Each wall is flat, endless, passes through zero and stands at right angles to its row. A trip goes straight from one point to another. Which walls does it cross, in order?

Walls:
(1): [-14 -29]
(2): [-2 52]
(3): [-17  60]
(4): [-43   8]
(5): [-15  12]
Trips:
[-10 -23] to [-17 -29] -> none
[  4 -26] to [-29 -25] -> 4, 5
[-26 -19] to [37 59] -> 3, 2, 1, 4
[-2 30] to [ 51 -17] -> 4, 5, 3, 2
[-16   4] to [31  5] -> 1, 4, 5, 3
[-3 20] to [43 -5] -> 4, 5, 3, 2
[16 29] to [52 16] -> 5

Walls:
(1): [  5  16  16 -48  24 -10  38 -29  -3]
(2): [-13  12  21  31  14 -28  -9   7 -17]
(3): [ 24 -12 -15 -14  14   7  -4 -16 -34]
Trips:
[-23 -10 -19 -24 -17  14  27  14  17] to [-31  -6 -25 -23  -9 -12   3  -1  -4] -> none
[ 23   2 -14  27 -11 -33  15  -8  18] to [ 17 -27  20   6  18 -21 -13 -23   6] -> 3, 1
[  4 -14  -4  52 -21  20 -13 -13 -31] to [ 60 -38 -19 -19  -7   1  11 -31 -47] -> 2, 1
[ 18  -5 -15  -8 -20 -10   6   4 -10] to [-13   2  -3  18  22  24  11 -20  13] -> 1, 3
[-13  -9  26 -21  12  -5 -16 -21  12] to [  8  25  -9  18 -11 -27 -12  31  -7] -> 1
[-10  17 -12   0 -20  26   8 -30 -42] to [-29 -28  10  25  21  24   7  19 -14] -> 1, 2, 3
[-3  4 -4 19  6  4  9 12 42] to [ 36   4  -7  -1   1  22 -25  -3   7] -> 3
[ 14  35 -43  -6  41  -8   5 -34 -16] to [ 16 -20 -35  16 -23   3  17 -22  -1] -> 1

Walls:
(1): [  4 -26  35   7  22   3  18   0  15 -23   5 -12 -20 -18 -17 -20 -19 -26
 -23  23]
(2): [ -4  14 -34   7  -8   8  40  15 -60 -14   1  -8  15 -12  -1   1  38  -5
 -10  30]
(3): [ 10  13  54  11 -12  -3 -11  21   0   3 -35  18 -18   0   1 -30 -14  25
  -2 -16]
(4): [ -7  -6  -3   4  18 -22 -21 -11  29  -4  32 -28  -1  21   2  -4 -18   1
 -30   0]
Trips:
[-18 -11 -22  41 -11 -15 -15  -7 -29  13  12  25 -13  11 -13  -8   3  13
 -12  15] to [-27 -14  31 -48 -15 -18  21  31 -25  -8 -19 -32  13 -16  15  20  -9 -16
 -19  -9] -> 4, 3, 1
[-14   7  20  -2  -7  27  11   4  -1 -11  28  -5  -1  19 -14 -15   4  11
   7   5] to [  7  -7 -18   4   1 -16 -15   3  20 -11   0 -24  -5  -5  12   8 -33 -25
  21  13] -> 2, 3
[ 37 -24  13  17  14   2 -27  21  -4   4  10 -13  36  21 -34 -21  -1  13
   3  24] to [ 21 -12  27  46 -32   9  -2   5  16  -1 -12 -41   0 -14 -24   7 -43  20
 -19 -16] -> none
[  4  -5  23  30  -6 -16 -18  23 -23   0  -5 -11  19 -16 -25 -12 -12   3
  15 -49] to [ 16  -6  21  -2 -17 -22  -2  25  -5  10 -30   5   2  10  31   0  10 -19
  17  15] -> 2
[ -6 -23  -8 -20 -17  13  36   1 -23  -7 -38  33 -15 -22  20   4  16  -9
   0 -21] to [ -4  17   2 -19 -20  12  30  -4  21   2 -23 -17   1  -3  29   4 -23   3
  16  -9] -> 2
[ 26   8 -11  -9 -12  -1  28 -11 -28   7   0  -9  -8  20  29 -31  12 -12
  14  -1] to [ 26  -1   7  11 -32  26   2 -23   9 -21  22  -3   0  31  35   9  24   1
  18 -11] -> 2
[-44  10  17  11 -19  16   9  14  -1   0  -6 -15  11   1 -23 -12   8  -8
  34 -11] to [ 34  32 -27   2   4  13 -15   6 -23  -3  24  22 -11 -10 -16   3  51   5
   0  19] -> 3
